Every row gives one point. To make a cloud, some directions were put in groups of two or more. Within a group, all points are equally far from the middle, so they leave a hole (a ring in 2 directions, a hollow ball in 3). The other directions are filled evenly. Then the cloud was stretched, turned, moved and blurred a little. Count the holes, and give their numbers of directions, smallest first.
In the rows, zero is written as 128.

Cloud (13 x 2):
[[144 148]
 [138 137]
 [109  93]
 [133 165]
 [111  74]
 [132  65]
 [ 95  99]
 [164  89]
 [151  82]
 [ 85  65]
 [ 84  56]
 [ 92  60]
 [155 100]]
Holes: 0

Cloud (19 x 3):
[[ 70 147  98]
 [218 123 140]
 [113  78 160]
 [120 120 192]
 [ 54 145 147]
 [148 133 126]
 [155 142 106]
 [160 135 114]
 [172 175 161]
 [ 92 152  85]
 [205 102 147]
 [132 183  96]
 [164 119 178]
 [188 192 126]
 [ 69 149 170]
 [174 153 173]
 [112  78 173]
 [156 118 164]
 [142  83 189]]
Holes: 0

Cloud, 30 rows:
[[ 81 115 146  58]
 [ 42 177 137 128]
 [174 108 127 136]
 [ 46 130  81 108]
 [175 101 115 125]
 [138 145 122 164]
 [104 120 159  53]
 [171  94 111 110]
 [ 91 178  75 113]
 [144 100 112  76]
 [ 78  91  98 104]
 [ 63 120 151  64]
 [ 58 161  63 122]
 [112 182 135 101]
 [149 143 147 146]
 [168 116 138 140]
 [127 160  73 110]
 [ 33 142 110  91]
 [ 72 125  68 157]
 [ 79 191 124 117]
 [109 162 135 161]
 [ 42 155  78 113]
 [124 172 142  90]
 [137 100 117  71]
 [113 103 126  61]
 [ 73  95 117 149]
 [ 67  99  86 126]
 [ 42 133 171 117]
 [ 43 132 156  78]
 [106 183 145 117]]
Holes: 2 (2, 2)

Cloud, 55 rows:
[[164 113 195 193 130 111]
 [120 109 201  86 128 183]
 [ 78 139 148 208 134 121]
 [126  98 145  98 177 102]
 [143  94 102 177  69  98]
 [ 70 103 162 165 115  99]
 [123  64  85 119 137  98]
 [102 169 151 132  85 183]
 [199 124 232 137 145 189]
 [ 79 143  91 156 111 212]
 [109  79 180 106 119  91]
 [ 84  68 105 144  73 121]
 [137 123  91 120  71  88]
 [164 188 151 128 169 124]
 [145 136 138 160 116 237]
 [143 190 113 124 170 126]
 [101  80 108 107 121 180]
 [144  92 165 182 180 149]
 [108 159 178 141 101 218]
 [ 90 113 107 137 120 219]
 [134 149  93 209 116 183]
 [153 105 181 135 194 166]
 [ 69 112  61 194 121  97]
 [177 125 110 104 168 146]
 [107 116 170 193 178 186]
 [122 126 174  79 134  99]
 [ 88 176  84 119 160 163]
 [ 55 155  54 165 120 143]
 [112  76 193 143 106 191]
 [ 97  93 178 197 145 134]
 [176 174 105 132 113 176]
 [154 159 180  79 111 174]
 [121 106  69  97 131  90]
 [118 176 146 116 143  95]
 [138 190 174 133 101 166]
 [120  78 136  78  94 139]
 [166 104 113 196 156 132]
 [140 115  79 139 141  61]
 [141 104 128 179 124 219]
 [ 66 138 151 106 155 132]
 [186 174 166 138 178 135]
 [173  88 107 166 153 106]
 [117 121 145 163  65  96]
 [ 97  93 114 107 114 194]
 [128 195 154 140 140 114]
 [117 131 177  78 156 125]
 [149  91 109 202 144 159]
 [145 166 158 119 138  82]
 [129  96 142 157 114 226]
 [ 84 125  57 108 105 111]
 [119 159 106 153 122 227]
 [ 57 135 112 209 153 154]
 [151  88 181 128 134  67]
 [136 119  86  82 103 116]
 [102 134 204 118 136 207]]
Holes: 2 (2, 4)

Cloud, 94 rows:
[[ 78 146 144 162 125 160 211 149 140]
 [196 143 104  90 154  99  60 131 135]
 [118 145 115  84  76 123  92 117 167]
 [111 140 120  78 170 105 181 134 139]
 [107 156 129 161  62 183 126 167 158]
 [174  46 124  83 135  64 165 129 117]
 [156 156 107 103  51 135  98 100  87]
 [169 171 132 135 108 122  95 115  63]
 [146 126 152 173 138 103 129 122 153]
 [104  90 152 119 108 137  73  92 109]
 [167  75 118 130 130 154  80 110 157]
 [ 86  99 205 130  86  94 103 109 160]
 [133 120 126 130 148 128 134 218 117]
 [133 165 125 120 158 111 109  69 122]
 [ 90 126 104 171 174 175 123 154 123]
 [106 125 185 101 108  91 158 115  77]
 [123 120 139 146 176 151 203 161 168]
 [135 108 118  91  69 152  82  98 144]
 [ 77 130 141 144 196 114 154 184 194]
 [ 42 144 146 187  74 137 165 149 154]
 [ 79 157 103 116 109 127 101 129  55]
 [117 135 188 111  73 167 147  96 124]
 [182 119 124  98 186  97  93 133  84]
 [152 161  95 157 168 131  64 202 121]
 [ 94  71 185  94 125  88 114 118 166]
 [ 55 136 146 105 151 140 189 145 155]
 [ 86 134 123 129 175 145 116 205 173]
 [ 88 127 109  92 177 139 158 186 152]
 [ 59 198 111 148  77 156 108 135 168]
 [ 55 198 114 130  73 144  70 141 136]
 [128 133 140  93 135 167  62  99 120]
 [164  85 122 176 112 117 144  92 137]
 [112 127 175 123  96  76 128  95 141]
 [163 116 150  94 181 130  64 151 137]
 [ 24 134 157 146  92 149 134 182 172]
 [102 198  79 125  69 145 115 107 113]
 [166 104 157 117 160  88 104 155 183]
 [ 86  81 140 168 119 140 184 155 184]
 [114 159  83 116 185  89 131 160 166]
 [ 79 182 119 121  65 149 155  91 122]
 [170 118 125 163 140 116 142  97  71]
 [199 108  89 135 166 116 100 170 103]
 [166 119 104 102  96 118  66 107 144]
 [124 148 136 200  88 130  71 127 132]
 [102  64 181 154  76 120 138 145 167]
 [102 202  90  98 113 131  51 153 124]
 [ 99 134 133 128 129 110 123  73  76]
 [ 71 166 119 110  83  73  90 173 112]
 [108 177 134 126 182 147 203 182 156]
 [207 130 127  97 184 105 111 152 155]
 [ 93 142 175  56 161  82 120 167 113]
 [ 69 165 111 155 129 113 141 108 156]
 [121 152  60 126 174 159 135 173  96]
 [ 39  90 130 141  87 107 171 135 176]
 [162 145 101 153 139 134 101 188  83]
 [112 136  96 174 157 150  67 174 178]
 [145 154 149 163  90 118 133 137  75]
 [ 61 101  99 155  87 114 169 104 153]
 [ 81 116  85 161 129 130 142 127 182]
 [ 48 102 145 109 132 149 186 189 154]
 [ 77  60 139  93  90 131 130 103 102]
 [ 77 188 123 130 107  90 156 212 114]
 [125 141 142 162 164 182  74 144 135]
 [106 158  66 149 153  93  90 161 157]
 [ 70 132 124 169 160 105 138 160 196]
 [  7 166 164 167  92 136  96 184 148]
 [103 154 115 106 204 120 138 202 197]
 [ 82 125 113 185  62 160 122 163 128]
 [ 99 164 119  79 202 103 141 181 164]
 [127 112 130 109 136 114  66 117  54]
 [ 95 179  92 142 125 190  91 184 135]
 [ 89  58 173  75 112 110 153 114 151]
 [ 38 133 132 134  77 107 120 176 175]
 [107 159 101  94 130  97 176 181 167]
 [110 139 140  61  85 114 166 142  67]
 [164  93 138  62 133 120 137 143  88]
 [178 177 109 136 107 111  46 114  91]
 [ 99 113 135  86  53 101  91 136 132]
 [ 86  88 152  79  67  93 109 138 158]
 [119 227 133 163 129 163  86 192 105]
 [123 121  77 186 146 120 140 146 173]
 [ 86 101 145  85 133 140 127  99 137]
 [184 196 140 113 116 132  80 165 164]
 [116 194 152 165 112 205 114 139 130]
 [ 96  84  97  92 153  84 158 162 158]
 [ 99  97  73 129 162 157 155 124 181]
 [107 147 130 140 163 140  88 218 152]
 [133 177 171 143  99 176  85  91 147]
 [101 157 143 171 148 172  56 171 145]
 [115 164 133 191  94 137 163 146 118]
 [ 68 225 131 172 105 149 123 154 176]
 [143 152 121 166  74 120  50  81  86]
 [100 111 156 131 105  67 115  86 140]
 [104 132 158 172  49 166 152 140 147]]
Holes: 2 (2, 4)

Cloud (89 x 9):
[[130 111  98  74 182 124  68  75 122]
 [171 112  99 122 115 192 124  72 159]
 [ 88 132 173 123  65 120 107 158 116]
 [ 96 120 171  99 109 134  69 194  92]
 [169  71 134 109 137 138  82 155 135]
 [144  62 136 171 184 155  94 141  78]
 [150 131 176 131  80 151 125 204 143]
 [166 191  97 104 143 151 132 189  67]
 [133 178  49 142  94 170 124 165 135]
 [168 173 172 143 123 165 165 114 199]
 [107 144 154  73 133 137 138  61 197]
 [ 60 179 188  74 139 113 133 151 147]
 [111 161 133  67  76 115 109 130  98]
 [155 196  59 104  74 122 153  98 193]
 [167 148  94 110  61 122  68 147 122]
 [ 73 179 112  70  93  83 118  85 142]
 [120 140 152 135  99  80  92 195 145]
 [118 176 151  49 132 204 144  88 134]
 [198 121 125 102 190 198  80 149  57]
 [ 95 103 152 134 227 162  95 151  43]
 [129 117 108  96  90 202 101 106 154]
 [ 99 140 169 123 107  97  86 164  72]
 [ 99 215 143 113 135  92 162  74 135]
 [ 88 101 158  83 133 157  82 210  86]
 [100 103 171 142 188 140  91  99 151]
 [ 92 157 134 170 195 169 106 127  81]
 [ 72 202 121  87 112 192 138 173 125]
 [ 58 140 199  59 134 155 114 126 153]
 [ 86 101 151  86 147 185 148  97 171]
 [157 124  83 146  64 161  87 163 161]
 [188 122  46 111 141 171 143 102 126]
 [138 141  92 106 157 148 134  17 129]
 [129  87 201 155 183 119 154 131 146]
 [135 198 167 145 158 109 137  84  93]
 [110 165 145 165 137  69 176  94 110]
 [ 34 160 162 134 105 125  98 179 124]
 [ 88 133 171 127  89 162 126 193  97]
 [ 96  82 131 123 175 158 126  65 123]
 [149 216 107 122 103 154 153 173 105]
 [ 63 153 122  78 188 133 118  76  73]
 [ 96 118  89 113 168 198  92 189 119]
 [125 111 166 101  82 132 159 163 147]
 [201 104 117 103 102 153  96 147 110]
 [178 113 136  69 146 170  70 115 132]
 [138 157 145  89 193 215 111 184  66]
 [176 135  55 104 204 120  92 133  87]
 [ 62 172 186 101 175 113 113 113  69]
 [ 94 111 198 118 146 177 108 134 166]
 [125 187  60 101  84 114  78  70 153]
 [156 178  92  97 150 197 121 216 122]
 [117 196 137  82 117 148  73 190 132]
 [146 148  56  65 165 171 132 160 134]
 [146 172 135  73 132 154  92  78  84]
 [171 115 103 131  71 142 129 186 177]
 [169 134  89 160 146 177 177 144 131]
 [123 166 120  30 106 204 104 111 141]
 [207 165  84 125 106  85 135 146 140]
 [ 95 175  93  55  75 122 105 105 114]
 [129 137 156 198 151 143 183 114 130]
 [141 105 165 177 134 124 188 138 158]
 [146 114 166 114 155 195 164 173 175]
 [ 91 204 114  61  86 138 169 119 150]
 [103 163  57  40 123 131 105 124 125]
 [113 112 108  94 181 122 164 136 111]
 [157 159 105  79  71 137 101  75 146]
 [148 167 160 161 143  88 175 149  86]
 [ 47 157 201 117  95 108 159 140 174]
 [135 151 182 143 226 144 117  98 111]
 [149 177  43 107 138 146  73 103  67]
 [163 153 129 162 172 193 103 110 167]
 [208 188  79 158 140 165  84 115 148]
 [198 161 105 136 172 149 175 118 181]
 [125 203 154 108 102 168 184 143 196]
 [148 160  62 171 138 100 150 149 118]
 [160 104 185 135 155 145  93  94 117]
 [102 177 147  99 122  87 113 159 171]
 [ 92 157 143 126  37 130 113 160 164]
 [169 172 118 118  91 203 169 124 184]
 [102 119 165 117 136 157 164  70 110]
 [139 167 129  82 120 174 184 139 199]
 [ 91 158 155 164 137 165 118  84 104]
 [137 140 123 134 146 187  53 208  96]
 [182 109 138 165 102 118  84 177 107]
 [150 195  64 123 188 136 119 143 120]
 [171 169  94  41 127 144 112 113  99]
 [105 162 124 186 135  94 149  77 174]
 [179 146 132 127 149 200 145 181 184]
 [166 184 129  98 182 161 134 180  68]
 [151 145 170 165 170 132 170 109 191]]
Holes: 1 (9)

Cloud (89 x 9):
[[ 76  90 138 130  90 134  85 125 159]
 [ 83 105 170  64 147 146 115 139  71]
 [ 73  76  50  74 136 125 217  88 162]
 [138  93 121 119 161  91 161  81  88]
 [171  74 108 103 161 198 126 153 111]
 [ 79  62 129 151  83 117 153 115 122]
 [153 118 117  89 149 155  63  91  96]
 [106 175 153 130 102  75  81 119 133]
 [107 114  70 170 113 141  95 124 109]
 [ 52 101 162 184 101 122 141 123 177]
 [ 81  80 102  59 120  94 110 120 124]
 [110 123 157  78 114  97 171 116 151]
 [102 110 134 185 166  80 106 111 161]
 [ 54  68 130  92 117 129 200 114 177]
 [123  81 173 153 146 139 189 117 132]
 [ 94  71 101  94 141  72 126 102 159]
 [166 154  99  61 201 147 115 134  57]
 [ 95 186 137 159 136  89 108 130  95]
 [ 39 119 155 128 160  99 143 110 102]
 [197 141  78  99 143 105 111 125 109]
 [159 110  83 121 164 134 182 156 117]
 [169 150 135 133 124 197 127 152 103]
 [136 129 144 117 158 120  70 114  58]
 [110 153 182 145 169 118 198 104 132]
 [ 23  89 146 103 130  89 175  90 181]
 [168 141  76 147 130 175 158 148  92]
 [171 141 134 160 114 165 135 107  84]
 [104  77 131 172 157 167 152 148 130]
 [113 136 126 161 115 117  66 127 101]
 [ 99 180 107 121 164 105 130 142 115]
 [  7  70 133 104 110 123 188 114 153]
 [109 120 203 140 167 125 109 136  67]
 [127 151  76 118 122 178 116 148 165]
 [ 44 141 102 119 134 157 158  99 160]
 [ 84  76  51  54 125 125 156 115 152]
 [116 115 125  65 110  82  52 157 116]
 [ 66 127  70  71 116  75 107 124 131]
 [ 83 110 123  69 109  94 175 149 140]
 [127 166 141 135 124 166 160 179  76]
 [118 144 177 162 164 135  72 137 109]
 [ 80  52 144 155 124 132 148  89 129]
 [145 156  79 125 149  74 153 136 119]
 [ 67  60 141 167 118 109 171  61 154]
 [ 97 110  76 148 167 154 155  89 100]
 [125 101 183 169 150 131 112 166 117]
 [ 70 113 106 135 110 111 113 142  76]
 [ 59 116  98 181 153 136 164  63 144]
 [155  89 118 183 144 147 148 140 138]
 [ 41 112 120 202 112 117 126  89 185]
 [ 50 124 140 138 154 140 146  99 100]
 [ 90  51 148 135 144 132 109  85 142]
 [103 158 117  85 189  82  91 125  97]
 [ 30  85 116  95 123 143 207 105 194]
 [191  87 110 137 153 166 155 112 131]
 [154 168  72  98  94 137 158 184 131]
 [179 115 136  97 143 183  80 152  69]
 [ 91 129 124 125 141 190 149 153 144]
 [190 153 104 118 131 143  62 127 116]
 [ 72  78  65 140 176  81 128  95 137]
 [ 75 118 187  67 137 104 139 157 124]
 [116  82 132  58 138 152 102 136 168]
 [110  87  89 152 139 125 117 156  91]
 [189 195 137 121 158 174 133 172  70]
 [118 133 106 153 179 148 168  76 181]
 [111 182 105  99 125 150 124 127 134]
 [ 14 135 141 110 108  76 152 132 130]
 [ 78 114  86 109 105 176 190 151 156]
 [ 43 122  96 145 175  96 140 118 140]
 [165 142  80 120 169 174 159 142  91]
 [108  82 119 173 113 108 110  97 158]
 [134 162 115 150  95 146 231 125 148]
 [115 139 158 119 185 178  90 156  95]
 [ 73 120  89 160 170 141 177 112 127]
 [177 143 105 118  77 167 183 165 112]
 [103 147 102  89 145 135  74 138  81]
 [144 100  85 140 135 128 177 108  70]
 [107 125 186 156 132 104 161 156 156]
 [ 43 137 153 100  91 141 141 129 111]
 [105 105 127 199 120 161 157  96 140]
 [207 148 151 133 148 169 163 158 114]
 [215 148  92 105 143 176 132 154  66]
 [108  78 155 110 111 109 115 153 145]
 [ 74  94 118 146 168  97 120  68 117]
 [ 39  92  71  82 164  90 154  78 150]
 [105  62 115 187 114 152 153 138 155]
 [194 188 129 129 146 166 146 106  89]
 [121  75 126 121 115  98  98 163 109]
 [152 137  61 121 153 106 160  94 119]
 [110  55  99 151 108 133 163  62 178]]
Holes: 1 (6)

Cloud, 103 rows:
[[157 171  87 118  97 124  99 102 123]
 [151  84 223 100 113  75 121 104  66]
 [123 189  79 144 152 116  90 172 165]
 [169  25 155  83 128 114 121 131  98]
 [155  98 149 172 127 101 137  69 155]
 [158 157 169 156 193  78 130 129  91]
 [114 167  47 133 150 178 168 100 154]
 [174 125 129  72 155  79 189  78 107]
 [141 164 180 129 113  62 120 130 134]
 [151 193 137 110 175  74 147 102  57]
 [147 167 126 136  72  70 171  10 147]
 [154 175 113 108 121  97 118 134 182]
 [113 178  78 123 142  73  84  97 137]
 [ 81 169 172 184 108 147  91  85 109]
 [110 144  97  86 118 125  87 124 150]
 [163 143 110 148 120 150  87 152 150]
 [113 161 125 182 140 103  58  47 128]
 [149 129 183 126 117  57 137  52  99]
 [100 107  66 139 161 166 156  53 139]
 [149  82 143 174  98 137 127 107 158]
 [114 121 129 184 186 103  45 169 123]
 [151 146 137  84 134 140 133 126 109]
 [ 86  85  86 131 166 202 106 147 110]
 [100 138 161 105  45  98 153  87 137]
 [142 186 155 141 179  87 128 133  92]
 [ 91 101 127 182 219 158  57 126 143]
 [108 151 102 101 108 146  89 150 102]
 [153 141 156  76  79  89 198  96  84]
 [161  84 138  84 190 106 197  76 102]
 [125  25 105 130 113 116  70 102 196]
 [116  81 126 113 119 204 106 133 148]
 [106 153 139 130  67 178 114 176 145]
 [107  81 126  85 168 128 189  43  75]
 [137  88 107 109 135 186 143  98  41]
 [133 171  92  91 114  72 101 149 123]
 [121  58 129 159 137  96  57 155 140]
 [ 62 117 163 112 142 180 119  58 164]
 [ 76 117  83 179 188 191  90  93 175]
 [132 119 154 165 157  86  67  32 128]
 [122 145 188 104  80  82  85  63 136]
 [106  44  74 135  81 166  91 128 230]
 [ 55  83 157  48 104 178 161 140  88]
 [155 120 132 159  86  93 144  44 119]
 [108 129 115 168 191 140  74  83 106]
 [127 132 116 109  53 167 146 128 115]
 [146  97 137  46 103 153 214 113  61]
 [196  89 131 137 101 100 119 160 153]
 [138 125 122 149  31 125 122 167 177]
 [ 66  92 167 112  59 180 114  94 164]
 [159 147 111 176  72 169 144  93 161]
 [106  52  82 139 138 185 114 192 146]
 [141 168  83  94 148  77 117 103 119]
 [115 112  61 187 175 194 115  85 162]
 [197  93 149 104 114  86 116  73 123]
 [118 124 176  79 136 143 116 133 107]
 [ 73 146 142 112 134 168 124  63 169]
 [194  59 132  99 108  97 131  50 156]
 [175 125  77  94 138 111 202  89 174]
 [107 161 105  96  80 166 177 103 151]
 [102 110  69  84 148 151 190  25 126]
 [102  83 127 131 116 166  50  79 167]
 [124 107 159 147 132 165 147  49  36]
 [133 106 126 142  60  71  75 130 129]
 [136  89 132  94  98 180 180 124 148]
 [126 125 127 190 119  89  26 103 181]
 [133  82 141 177 102 134 117 115 135]
 [140 163 150 113 102  47 143  39 140]
 [105  67  99 105 174 100 131  48 146]
 [103 100  50  89 151 169 181  42 162]
 [ 79 167 127 143 123 165 150  67 150]
 [135 119 205 122  60  66 105 161  99]
 [150 153  77 122 140  78 116 179 158]
 [150 114 109  51  92  97 187  89 129]
 [108 125 112  93  52 164 153 141 152]
 [132 120 121 131 128 127  64 116 103]
 [134 176 185 116 165 144 164 110  44]
 [102 170 142 111 120 149 111 166 146]
 [130 208  73 162 171 138 119 145 147]
 [145  57 163  83 112 134 164 140 146]
 [157 110  20 155 105 158 140  96 197]
 [120 113 157 152 143  84 122 100 166]
 [ 95  75 157  68  80 149 152 182 117]
 [ 96 120 119 162 151 158  54 157  95]
 [128  58  88 110 121  96  68 107 178]
 [121  90  82 104 147  90  75 121 157]
 [138  74  96 158 133 115  89 212 140]
 [148 168 122 179 121 140  98  80  81]
 [ 99 116 152 119  56 176 121 188 107]
 [148 210 139 121 111 121 135 133 128]
 [143  99 113 108 115 190 137 104  86]
 [143 100 152 140 241 109 117 105  92]
 [176 120 111  81 179 118 129 139  66]
 [158 170 166  90 153 112 152 110  81]
 [183  66  85 107 104 119 138 115 172]
 [176  41 121 149 163 121 130  95 106]
 [179  98  83 134 211 109 169 135 120]
 [126 133 128  64  71 112 190 118 109]
 [153  78  75  70 189  97 132  56 140]
 [119 106 172 122 116 126 177  37  56]
 [105 113 162 180 117 177  79  85 156]
 [146 107 183 176 201 101  88  86 112]
 [141 168  96 125 125 181 146 210  95]
 [126 104 123  82 113 177 186 177 106]]
Holes: 2 (2, 3)

Cloud, 96 rows:
[[156 148  50  93 159 139 159 114 167]
 [100 117 158 128 156 137 138 123 152]
 [ 98 103 118 164 164 122 136 181 167]
 [104 173 116 139 116 147  91 123 151]
 [114  87 111 151 126 128  98 105 166]
 [107 103 111 176  85 110 146  88 157]
 [ 73 147 120  80 144 120 169 115 162]
 [125 144 118  96 148  84 130 177  81]
 [136 142  39 107 103 112 126 137 118]
 [118 136 104 177 115 110 136  93 116]
 [132 114   7 141 139 117 133 136 145]
 [125 117 139  95 167 111 109 101 144]
 [ 97 149  47 142 163 133 143  92 140]
 [191 155  83  77 171 141 177 154  87]
 [101 135 127 127 129  84 136  57 123]
 [ 93  97 133  94 106  86 161 106 115]
 [153 143  77 133 105  84 149 109 128]
 [118 174 130 112 122 115 118  82 138]
 [122 111 109 132 154 126 127 155 166]
 [106  88  94 121 134 134 122 139 187]
 [ 88  84 107 127 158 115 105 147 125]
 [ 95 151 106  81  81 141  98 125 124]
 [ 75 150 131 215 168 122 119  71 156]
 [ 62  88 137 113 167 126 117 131 213]
 [ 96 144 206 119 114 124 154 135 148]
 [177 120 128 133 119  93 111 147  61]
 [118 140 121 195 169 115 151 126 106]
 [107 105 152 151 106  83 115  93 116]
 [131 182 105 106 120 120 138 130 161]
 [144 150 108 164 148 110 167 101  80]
 [ 98  91 148 129  94  78  89 151 158]
 [109 118  96 165 175 105 101 124 184]
 [112 141 103 107 112 117 176  91 157]
 [146 120 160  99 153 119 141  57 130]
 [ 70 138 123 100  87 108  87 125 162]
 [ 83 126 100 177 162 141 145  79 154]
 [100 116  62 127 117 117 126 148 158]
 [132 182 116 104 102 106 137 127  93]
 [102 202 111 131 115 122 149  59 131]
 [144 129  75 141 146  74 136  91  89]
 [147 118  50 100 120  91 116  70 126]
 [ 35 123 140 132  88  87 103 114 170]
 [106 101 136 149 146 102  89 150 161]
 [107  94  58 149 146 120 129 145 111]
 [117 100  83 157 124  91 109  92 102]
 [ 59 122 114 114 145 160 115 128 165]
 [102 170 124 126 106  84  77  57 114]
 [133 161 113 101 137 139 169  53 165]
 [167 123 119 123 185 117 140 114  92]
 [104 156 139 103 102  98 141 128 138]
 [138 108 137 145 157 146  98 122 123]
 [103 127  75  82 143 109 173 153 146]
 [132 170 126 103  97  72  94  72 135]
 [120 127  60 126 151 131 130 109 191]
 [123 131 118 144 101  51  94  85 115]
 [ 96 130  98 176 133 123 145 126 129]
 [127  58 110 124 136  64 147 189 103]
 [183 144  93 116 117 142 157 145 118]
 [134 112  59 167 170 125 141 149 147]
 [113 163  97 109 168 150 117 201 171]
 [135 127 137  91 170  90 137  53 111]
 [123 141 175 140 101  79 110  91 152]
 [102 127  66 140 127 100 118  88 139]
 [121 105  21 129 155 143 143 143 146]
 [173 114 120 107 175 116 164 115  72]
 [145 184  81 133 129 111 177 129 112]
 [ 99  89 115 103  93 106 156 151 183]
 [ 77 155  90 130 116 108 144 153 128]
 [104 125 172 164 137 111  93  92 114]
 [ 86 120 120 154 121 125 129  65 143]
 [144 115 140 127 102  50 131  73 132]
 [130 136 104 146 104 108 150 145  89]
 [125 112 123 144 112 145 133  84 153]
 [125 115 159 146  93 109 123  82  88]
 [138 146 160  71 170 155 140 125 147]
 [130 131 132 174 127  86 178 145  79]
 [129 156 138 120 179  94 143 158 124]
 [124  83 106 135 152 123 159 150 118]
 [132 182 134  91  86 112 132 110 142]
 [166 107 115  83 109 103 154  86 145]
 [115 122 122 105 197 124 108 176 107]
 [136 130  68 144  87  93 158 135 135]
 [ 96 190 155 149 109 115 127  61 134]
 [100 111 125 130 169 105 116 138 133]
 [122 120 134 142 104  78 136  66 104]
 [126 102 100 137 156 113 128 113  88]
 [ 93 126  81 152 124  83  88 112 136]
 [140 117 104 153 204 109 152 152 178]
 [129 176  75 137 130 183 141  71 107]
 [114 136 112  91 168  90 115 103 137]
 [128 167  78 114 109 102 112 102 144]
 [106  95 117 162 145  90 141 171  98]
 [ 79 185 121 118 142 132 136 114 144]
 [122 159 103 101 129  94 107 133  79]
 [ 99 108 127 146 140 115 108 174  78]
 [141 111 174 110  63 116 124 140 136]]
Holes: 0
